Each row is a point. Before rounding, the points of a table are all equally far from one centre. They may lie mostly on one side of it. Where is the centre, to within rounding?

Points, 6 rows:
[[-14 -37 -70]
 [-27  46 -47]
 [  1 -67   2]
 [ 24  55 -40]
 [  2 -10  51]
 [  0  29 -74]]
Centre: [  4  -3 -15]

Points (13 x 9):
[[ -3  -9  32 -17 -39 -18   1  -5 -71]
 [-17  32 -20  55 -85 -39  37 -20 -33]
 [-30  10 -13  24 -35 -29   1   5 -86]
 [ 11   3  14 -23 -87  -6 -17 -53 -27]
 [ -7  71 -24  41 -37 -22 -58  12 -59]
 [-18  74  28  38 -72  26   9 -13 -34]
 [  3  24 -11  12 -19 -35  -5  97 -34]
 [  2  89  12  15 -35  17 -31 -43 -46]
 [-48  29 -27  31 -70  -6  43  44 -39]
 [ -9  65  -2  18 -47 -26 -31  44 -70]
 [-16  79  21  53   2 -26 -29  14 -48]
 [ -1  78 -41  53 -38  17 -24   2 -58]
 [ 16  22 -46  48 -20 -14 -17  63 -57]]
Centre: [ -1  30 -16   4 -23 -10  -2   3  10]

Points (25 x 20):
[[  20  -54  -53   48  -84   -5  -26    6   33  -40  -75  -13   42  -18
   -28   25   65   24    5  -14]
 [  11   -3  -12   13 -101   20  -19  -39   10   19  -56  -15   18   -8
   -47   -4   99   83   16   21]
 [  57   21  -32   30   -8   55   59   18   23    1  -59  -42    3  -22
   -18  -30   59    9  -31   17]
 [  12   -7  -16   31  -44   10   32   -4  -49  -53  -42  -31   -1    6
   -23   58   74   35   16  -41]
 [  28  -60  -32  -16   -5   32    3   44   28  -54   -6  -53  -25   11
     1    0   64   55    4   26]
 [  30  -43   -4   12  -73   21    9   10  -29  -56  -31  -19   13    2
    -4   35   41   57   64   -7]
 [  85  -13   19   17  -70   35   23   57   16  -22  -31  -12   19   17
     2   -9   38   49  -58   11]
 [  51  -14  -17   13  -69   35   30   41   26  -52    1   -7  -11    9
   -61    7   65   22  -42   31]
 [  26  -15    7   40  -83   43   42   18   22    1   12  -69  -31   49
   -46   47   83   43   13    6]
 [  31   34    6   46  -49  -28  -30   49   -7  -36  -30  -38  -53   26
     0    9   75   55   14   -7]
 [  67   10   35   29  -50   29   49  -27   -2   39  -13  -24   64   28
    12   28   93   60   11   18]
 [  -9   -6  -23   -1  -37   15   41   39   54  -38  -73  -50   52   16
    -5   19   10   75   18   23]
 [  23  -34  -39   51  -37   30   48   25   56    3   -6  -20   32  -29
    -4  -50  114   40   -3   16]
 [ -14   23    5  -38  -33   37   -8   47   43  -23  -26  -47   35    1
   -23   -8   88   26   23   45]
 [   7   -7   18   59  -50   54   57   -8  -16   22  -73   -9   15    6
   -46  -15   84   51  -20   -9]
 [  33    0   11   15  -82    6    5    1   42  -59  -10  -40  -34   14
    11   24  109   64  -30   21]
 [  67  -33   -9   20  -31    8  -45   -7   75   10  -54  -38   60   41
    -7    3   79   50  -27   50]
 [ -11  -51   32   -7  -69   43  -24  -34   27  -23  -38   -7  -28    3
   -21    1  100   45   12   33]
 [   2  -26   -9   16  -53   59    3  -15   17  -49  -38    5   17   28
     0   22   99   90  -17    2]
 [  38  -73   15   -3  -80   44   -5   16   16   37   -6  -33    3   22
    23   50   37   98  -32   14]
 [  22  -46   53    3  -48   45   30   15    3  -25   -2    8  -43   -9
   -36   39   32   16   28  -11]
 [  -8  -56  -18  -23  -78   30  -34  -41   17  -22   19  -13   25   50
   -24  -27   94   15  -11  -25]
 [  61    0   25   48  -97  -14   31   -3   70   28  -57  -25   26   -5
    27   12   47   35  -64   42]
 [  81  -38   10   78  -44   26   32  -11   27    8  -16  -47   -8   20
   -70   15   89   51  -12   18]
 [  10    6  -48   39  -10   67   -1  -25    8   46  -14   36   22   16
    -5   -4   40   65   41   48]]
Centre: [  1 -10   1  36 -35  -2  -5 -11  20  11   0 -35  19   3  -5   4  28  28
 -14   5]

Points, 29 rows:
[[  4 -41  53 -32 -33 -47  10  64  23 -16 -35   7  71  49   9 -30  41 -19
   -3 -29   5 -44  12 -10]
 [-10 -15  70  21  19 -38   0  37  15 -59 -21 -11 106 -31  -5 -73 -22 -44
   24 -33 -21 -64  25  -1]
 [ 24 -48  41  39  24 -31 -11  55  66 -51 -26 -11  69  -4 -19 -52  -8 -55
   28 -19 -24 -59  22  35]
 [-25  -9  17  -4 -29  -7  42  80  36   6 -25 -22  72  -6  -7 -31   9 -67
   26 -81  10 -36  32   4]
 [-43   2  93  48  -3 -63 -59  39 -21  -6 -48 -11  75  23  24 -67  19 -13
    3 -55   8 -67 -16 -12]
 [-22 -53  48 -27 -10  -5  18  37  39 -31   1  -6  81  -3   9 -89  -1  26
  -14 -40  -8 -52  47  30]
 [-48 -73  63  38  28  -8 -14  65   6  10 -33 -39  94 -14  21 -51  -2 -34
  -11 -40   8 -53  55   1]
 [-35 -44  71   9 -14 -17 -39  69  39 -15 -36   4  72 -45 -14 -36 -25 -47
  -18 -49 -24 -63  13  19]
 [-16 -61  17  26 -43  -3   2  58  22   3 -24   0  97  21 -49 -33  44 -38
   18  -9 -29   3  23  -8]
 [ -5   4  59   0   8  -1  29  51  -2 -11 -35  -9  79   4   8 -53  19 -83
  -29 -58  -6 -31  51   6]
 [ -2 -25  65  18  -1 -21   6  70  30 -12 -81 -24  75   3   3 -37 -27 -72
    7 -37 -19 -36   5  11]
 [ -2  -2 105   3  12   2 -19  57  22  -4 -33 -16  72   3  -6 -37  13 -25
  -41   0 -16 -65 -25  24]
 [-19 -16  75  15  15 -23  10  78  10 -39 -17 -31  79  15  33 -86 -15  24
   34 -20 -26 -64  21 -13]
 [-23 -23  46   7 -51 -34 -30  39  -2   9 -56 -24 113 -23  -2 -61   0 -60
   12 -43   2 -59   4  -7]
 [ 10 -43  47  21   1  13 -16  49  -7 -12  -7 -10  91 -32 -33 -47   8   2
   37 -60 -37 -65  13  49]
 [-29 -48  48  23  27 -19  43  41  48 -42 -45   5  89   3   1 -69  21 -62
    4 -54  17 -31  40  33]
 [ -6 -15  63 -27  39  21 -25  57 -18  17 -70 -10  73   8  -5 -61  16 -12
   19 -23 -25 -42  39  17]
 [-50  23  43  22  -9 -22  25  86   5   5 -52 -43  80 -29  49 -66 -26 -23
  -10 -24 -10 -62  27  19]
 [-10 -13  49 -14  14   6 -17 110  54 -10 -11  -1  42  38  -3 -34 -17 -10
   -3 -42 -20 -43   8  14]
 [-28 -31  39 -16  29  16 -14  33  28  -4 -42 -28  99  16   2 -64  23 -26
   17 -59  20 -61  47  46]
 [-34   1  52 -36  19  42 -22  21  19 -20   2  13  55  16  29 -18  -4 -31
   32   1  51 -57  21 -21]
 [-47 -24  78  25 -27 -32 -13  89  -1 -20 -14  -7  77  13   4 -45 -21 -54
   -2 -36 -22 -47  49  18]
 [-16   7  59  65 -19 -14   8  67  21  -8 -36   6 114  23  -9 -66 -14 -59
   -4 -19  -6 -40  15 -24]
 [-42   7 109 -41  -5  33  12  49  52  14 -34  -5  56 -18  35 -59 -14   5
   27 -49 -29 -23 -10  10]
 [-12   0  53  11 -16  15  26  79  47 -28 -65  20  71  -7  21 -58   3 -49
   13 -22   6 -35  69  -1]
 [-35 -19  70   5   6 -34   0  73  21 -17 -41 -27 113  29  -1 -73 -18 -23
   31 -15  -4   1  27  33]
 [-26  -4  67 -17   4 -21   6  69  20  -8  -3   5  41  -7   5 -74   1 -74
  -22 -26 -43 -75  14 -42]
 [-48 -40  62  57   4 -31   2  64  35   8  18  -2  97  13   2 -54 -33 -54
   11 -44 -40  -1  70  -7]
 [-25 -38  48  29  -3  13 -32  24  17 -18 -46  37 104   6  25 -51  -7 -42
  -29  28 -59 -44  19   4]]
Centre: [-27  -7  32  36   4 -26 -10  14  28  19  -7   6  34 -16  28 -47  23 -14
  23 -20 -10 -16   8   9]

Points (30 x 24):
[[-15 -54  11 -35 -39  32 -28   7 -71  -6 -36 -15  70  -8  25  -8  19 -50
   19 -58 -16  56  47 -27]
 [  4 -47 -15 -63 -44  55  -8 -44 -62  11  13 -24   6 -22   2  63  28   1
   65 -54  14  96   0  -8]
 [-41 -20  16 -64 -22  27 -19  -7 -87  -9 -50 -23  -6  15  22  -2 -12  37
   52 -81 -18  32  40 -39]
 [-46 -47   0 -39 -22  56  13 -13 -40  38 -69 -48  63  22  19  18  12 -30
   51  14  -2  46   3  -6]
 [-21 -85  11 -61 -58  36  15 -30 -73  35 -11   4  59  -4  -2  44   9  -7
   40 -53   9  58  35 -15]
 [-31 -58   1 -78   3  22  16  22 -39  -5 -64  38  63  28  10  47   1 -29
    9 -94   9  46  10 -47]
 [ 15 -33   8 -52  21  37  40  -7 -39  14 -40 -38  57 -15   8   6  20   9
   34 -45 -10  84  20  -5]
 [-14 -20   6 -65   8  57  28 -29 -19  25 -32 -18  52  -7 -33   8 -18 -18
    0 -58 -24  11  53 -60]
 [-50 -12  10 -39  -4  64  14  27 -51  57 -45 -21  79  18 -19  26  37 -37
   26 -25   5  50  39 -24]
 [-48 -45  10 -83   1  15  -9   7 -20  59 -52  -5  65 -10 -40  -4 -46 -15
   71 -10  25  56  14 -19]
 [-17 -53   9 -55 -34  18  28  30 -65  18 -26  -8  50  28 -11  -6  32 -26
   65 -79   6  70   5 -52]
 [-19 -83 -19 -55 -32  65  -5  -1 -10  20 -27 -37  37  67  24  21  -9  -6
   38 -11  26  76  61 -16]
 [-55 -17   4 -99  -5  28  11 -16 -73  64 -50  -5  34  -4   0  22 -42 -15
   48 -63  34  69 -20 -15]
 [-27 -73  -4 -47  -2  17 -12  19 -60   0 -42 -63   0  50  26 -13 -31 -17
   35 -48 -24  55   9 -24]
 [-21 -35 -13 -78 -24  26  -3  -2 -79  32 -34 -27  84  -6   1  22  11 -33
   48 -50   2  83  -4 -28]
 [-53 -67 -36 -89 -34   7 -13 -24 -31  35 -53   0  12 -25   4  29   0   0
   43 -61  -3  77  54 -29]
 [-12 -43   1 -87  24  39  12  17 -45  31 -16 -12  56 -13 -40  17  26 -58
   54 -23  -9  51  26 -17]
 [-42 -47 -15 -90 -29  18  22 -26 -42  -7 -19 -33  55 -43  -5  32 -14 -37
   21 -40  14  51  15 -13]
 [-27 -25 -39 -46 -14  49 -38 -19 -70  52   1  -3  51  34 -28  70  15  -8
   72 -63  24  39  57 -23]
 [-41 -45  -6 -36  13  10 -12 -66 -37  -5   4 -25 100  15   1  -6  22 -56
   -9 -48  11  76  40 -53]
 [-21  -9  11 -59 -47  11   0  -8 -78  43 -43  10  62  27  -4   9 -12 -25
   70 -59 -29  83  58 -66]
 [-53 -51 -28 -54   0   6  27   5 -20  -4 -64 -29  52   9 -13  12 -22   8
   35 -53   4  70  57 -32]
 [-48 -56  39 -68  42  39  -5 -13 -49 -17 -79  -7  30   4  12  23 -21   3
    1 -43 -30  67  50  -5]
 [-42 -10  51 -74   0  40   5  12 -52  36 -53 -28  68 -45  33  43 -33  -6
   45 -24  13  40  17 -28]
 [ 15 -49 -15 -57  18  35  29 -24 -47  20  -9  16  43   4  -5  19  31  -4
  109 -24 -20  63  43 -23]
 [ -7 -65 -11 -77  38  49  26 -27 -48  43 -37 -10  54   7  12  44  15 -48
   22 -10   5  75  38 -62]
 [-74 -42  18 -24 -15   4   1  19 -20  -4 -85 -40  61  31 -13  52 -29 -30
   31 -65   1  43  11 -30]
 [-35   0  48 -62 -26  47  -4  -1 -52  36 -63 -29  53  21 -36  46 -50 -28
   25 -22  25  17  36 -18]
 [-18 -40 -15 -51 -27  59  -5  33 -62  33 -12 -19  64   3 -24  43   2 -35
    7   8  -3  72  43  -6]
 [-25 -37  42 -19 -37  49  39 -15 -52  26 -54 -16  34 -32  39 -27   9   9
   28 -38   9  78  -9 -39]]
Centre: [-38  -9  25 -30   0  17 -27 -21 -10  15   3  21  10  28  13  30  -4 -14
  31 -25   5  61   4 -37]
